Each row of a before or after table is a point. One or more steps were done to the points. Then noise was added and the rows were shuffled. The steps act on how far a point lies along the listed directions, d1 being the first. Write out the steps. A step turns or swaps two directions, mirrors them in a line or flattens them onto one, adds a multiple of one to another, or multiplies one. Angles are multiples of 10 degrees, from the lower direction toward the higher: turns from -170 to 170, lines from 10 to 170 but not 90. Use the fewest steps. Two steps may share a direction if one is a turn and the other turns, adds or multiplies; they go together, in the order done. Otherwise the lowest direction goes first.
(in the rows, 128 means zero)

Directions:
(1): [156 163  96]
(2): [101 171 151]
(3): [ 89 124  89]
Before (11 x 3):
[[151  69 153]
 [145 126 173]
 [123 168 114]
 [118  49  60]
 [152 154 120]
 [130 135  75]
 [148  67 125]
 [120  64 143]
 [130 173 103]
 [170 143 149]
 [133 160 113]]
After (11 x 3):
[[130  89 172]
 [ 73  87 103]
 [151 155 124]
 [154 117 166]
 [131 166  96]
 [131 157 110]
 [130 160 105]
 [168 147 155]
 [114 150  94]
 [119  90 148]
 [107  74 154]]
Steps: flatten d1 and d2 onto the line at 20 degrees

Directions:
(1): [ 80 128  70 127 110 114]
(2): [167 113  96  92 101 165]
Before:
[[139 135 166 142 165 114]
 [131 129  47 104  93 140]
 [153 127 138  98 106 157]
 [  7 166 127 182 148  34]
 [ 74 114 117 149 132 111]
 [151 103 152 130 139 133]
 [ 71 137 128 158 137  84]
 [194 120 177 102 120 159]]
After (8 x 6):
[[103 143  86 137 119 108]
 [152 101 152 129 140 134]
 [155 126 143 122 149 132]
 [ 95 125  95 132 114 109]
 [183 124 192 116 131 145]
 [ 56 143  60 125 101  89]
 [ 86 108 101 134 120 125]
 [137 134 157 116 120 141]]
Steps: flatten d1 and d2 onto the line at 170 degrees

Directions:
(1): [155 150 150 114  89 164 180 158 158]
(2): [120 143 115 137 102  75 157  76 168]
Before (11 x 9):
[[132 134 112 108 137 164 137 150 103]
 [141 118 111 131 155 163  60 163 105]
 [114 140 110 116 143 110 103 137 115]
 [102 105 127 140 186 180  72 162  70]
 [125 117 138 135 162 152  89 162  99]
 [156 143 135 106  82 151 209 162 172]
 [143 132 152 143 102 116 178 113 177]
 [174 153 157  97  60 152 210 137 180]
 [152 151 162 114  94 145 158 151 146]
 [108  90 122 116 170 162  66 164  61]
 [146 143 142 121 118 172 158 163 155]]
After (11 x 9):
[[153 120 166 130 128 173 154 169 141]
 [ 81 102  90 137 151  65  83  70 106]
 [129 116 130 127 164 168  99 165 109]
 [169 115 165  90 134 215 124 205  91]
 [ 73 113  93 159 169  79  82  68 112]
 [143 123 156 115 137 163 101 172 101]
 [120 122  86 148 149  92  67  95 130]
 [115 148 111 117 125  94 122 122 135]
 [147 107 139 101 147 198 131 207  96]
 [105 122 116 148 157  89  90 104 118]
 [115 126  95 118 154 135 116 123  94]]
Steps: turn d1 and d2 by -80 degrees
